Rows are points. Any point is a mix of the corners, with weights that add up to 1. It lies inside the corners' shape when no weight is negative. Is each point inside? If not, which corners have a negative weight?
In the rows, zero is written as 128.

Corners:
(1): [137  69 126]
(2): [145 153  90]
(3): [165 142 137]
(4): [ 28 173 121]
Points:
[141 139 100] -> inside
[ 76 151 131] -> outside (2)
[113 144 126] -> inside
[ 95  97 119] -> outside (3)
[134 152  96] -> inside

Corners:
(1): [132  87  73 165 165 121 117 197]
(2): [ 76 184 142 130 129 127  88 176]
(3): [158 113  48 159 114 124 124 118]
(4): [ 97  61 134  75 116 147 108 139]
(5): [114 155 187 151 109 154 156 126]
(6): [ 53 159 114 202  47  73  86  58]
(7): [143  95 172  39 160 114 117 205]
(8): [ 71 162 167 105 157 102  77 109]
(9): [154  97 121 143 118 145  51 186]
Points:
[120 116 124 138 141 127 119 165] -> inside
[103 122 118 156 111 121 126 102] -> outside (2, 7, 9)
[112 130 109 145 124 124  96 137] -> outside (7)
[128 101 133  98 123 112  82 151] -> outside (1, 2, 5)
[ 77 175 174 147  98 108  93 111] -> outside (1, 3, 4)
[116 108 108 125 116 127 109 132] -> inside
[ 98 133 135 153 124 134 108 150] -> outside (3, 7)
[124 123 141 138 124 136  96 154] -> inside
[ 95 132 104 165  89 103 100 103] -> inside

Corners:
(1): [ 88 108 110 135 104 203 143 110 130  29 131 108 166 121]
(2): [159 155  82 193 104 143 132  67  82 153 150 178 204  81]
(3): [ 96 107  69  92 149  63 161 107 134 146  97 157  84 129]
(4): [212 177  55  96  89 168 204 111  71 144 163 122 170 111]
(5): [122 101 138 123 138 189 167 130  48 106  55 173 158  95]
(6): [101 138 155  88 137 128 103  75 142 116 109 156  94 134]
(7): [150 151  95 103 121 113 154  59 175 164  57 145  91 128]
(8): [201 156  97 160  79 187 212  77  59 202 193 129 194 120]
(9): [ 89 144 142 120 126 172 151 135 114  93 152 125 159  46]
(10): [ 94 188 131 133 105 198 135 145 101 123 133 166 137 128]
(11): [118  93 174 171  74  79  90 132 169  43 124 121 148 179]
(12): [128 161 143 134 206 143 137 112 160 106 126 136  93 142]
(13): [108 119 131 160  90 135  88 104 118  89 134  81 120  87]
(14): [113 119 135 139 166 109 115 113 103 141  97 107 179 153]
(15): [211 128  54 131  81 216 170 108  57 226 146 155 198  80]
Points:
[122 138 119 136 122 151 148 114 115 105 120 130 143 117] -> outside (6, 15)
[124 126 126 139 127 127 124 107 116 123 114 122 152 130] -> inside
[135 121 116 141 128 134 140  87 116 136 110 139 142 125] -> outside (4, 9, 10)
[106 129 143 128 136 123 133 110 124 122 103 134 122 130] -> outside (1, 2, 4, 15)
[135 140 110 135 116 140 138  99 126 127 133 134 143 117] -> outside (5)
[118 135 118 124 119 130 124 106 136 111 122 132 129 120] -> outside (5, 8)
[141 144 100 125 112 167 154 113 102 138 130 142 151 112] -> inside
[140 144 119 137 133 144 145 102 112 135 127 145 140 118] -> outside (1)

Corners:
(1): [142 107 134  78  80 135 130 137 169 140 143 114 162 118  38 109  97 139
 114  68]
(2): [172 158 109 117 136 150 184 162 106 107  99  55 161 113 109 102  74 100
 125  83]
(3): [103 143  62 159 190  93  55  63 167  78 104 128  71 125 111 181 159 121
 143 163]
(4): [100 131  87  88 161 201 183 148 120  63  78 121 107  59 133 110  79 159
 163 104]
(5): [131 107 132  79 104 141 190 156 103  90 130 125  97 153 117 137 123 146
 139 118]
(6): [193 170  58 111 135 114 106 131  71 149 135 113 109  92 210 168 104 107
 137 142]
(7): [ 84 108 179 170 163  82 144  73  71 187 109 186 176 157  67  99  98  95
 165 187]
(8): [103 185  94 133 108 157  83 164 143 100 104 132  61  90 123 148 147 112
 133 156]
(9): [105  73  85 169 123 116 141  82 155  87 112 162 122  46 130 168 170 129
  94  87]
(10): [148 184 123 167 163  72  45 122  75 141  95  91 122 112 180 182 163 140
  81  86]
(11): [ 88  93  74  69  76 188 186 135 161 146 121  83 125 151 148  95 196 192
 150 149]
(12): [199  71 153 137 122 168  92 123  84 195 137  52 106 209 122  65 155 129
  84 158]
(13): [156 125 140 134  82 134 165 120 134 153  44  70 224 159 106 131 107 178
 125 159]
(14): [166 158 167 194 178 112 108  77 116 191  76 138 163 124  18 108 167 195
 133 133]
(15): [201 163 157 117 115 188  96  98 103 146  66  77 158 178  68  90 140  88
 121  98]
(16): [144 113 124 100  88 120 133 159 202  97  83 154 112 162  99 100 184 178
 167  95]
(17): [ 84 154 157 112 114 137 113 134 147 130 141  80 121  65 145 164 124 157
 150 167]
(18): [175 178 124 117 108 145 109  61 157  87 138 149  51 204 108  85  87 109
 109 134]
(19): [ 97 120 130 158  91 154 173 135 159 208  74 142 131  51 114 170 113 127
 172 102]
(20): [128 140 151  80 161 115 136 112 127 171 160 123 175 164 142 181 133 119
  99 174]
(21): [108 131  88 162 167  88  98 145 152 138 169 183 125 152 154 188 142 144
 197 162]
Points:
[112 148 103 123 139 113 116 136 144 129 115 129 137 117 132 161 127 131
 160 135] -> outside (5, 9, 12, 14, 18)
[142 138 104  97 112 159 102 117 135 102 109  77  87 141 165 137 164 147
 108 153] -> outside (1, 2, 7, 14, 19, 21)
[144 127 124 133 121 143 147 118 117 145  92 121 131 128 115 121 138 139
 126 120] -> outside (1, 3, 17, 21)
[131 127 117 116 113 144 139 124 134 127 101 108 128 115 126 133 126 132
 128 121] -> outside (14, 21)
[144 146 126 118 137 142 109 126 136 121 105  97 119 163 117 125 149 146
 128 144] -> outside (1, 6, 7, 9, 19)
[139 134 132 113 120 149 108 124 152 137 120 113 106 145  91 118 150 156
 129 119] -> outside (2, 6, 7, 9, 13)
[152 114 131 123 107 143 122 131 134 163 103  92 166 117 127 135 153 163
 120 109] -> outside (2, 3, 5, 7, 8, 18)
[151 141 111 117 131 123 131 115 143 118 111 130 138 115 107 154 117 133
 124 100] -> outside (7, 8, 11, 12, 17)
[133 130 123 127 125 133 127 118 123 140 115 115 130 126 113 133 125 132
 128 131] -> outside (16)
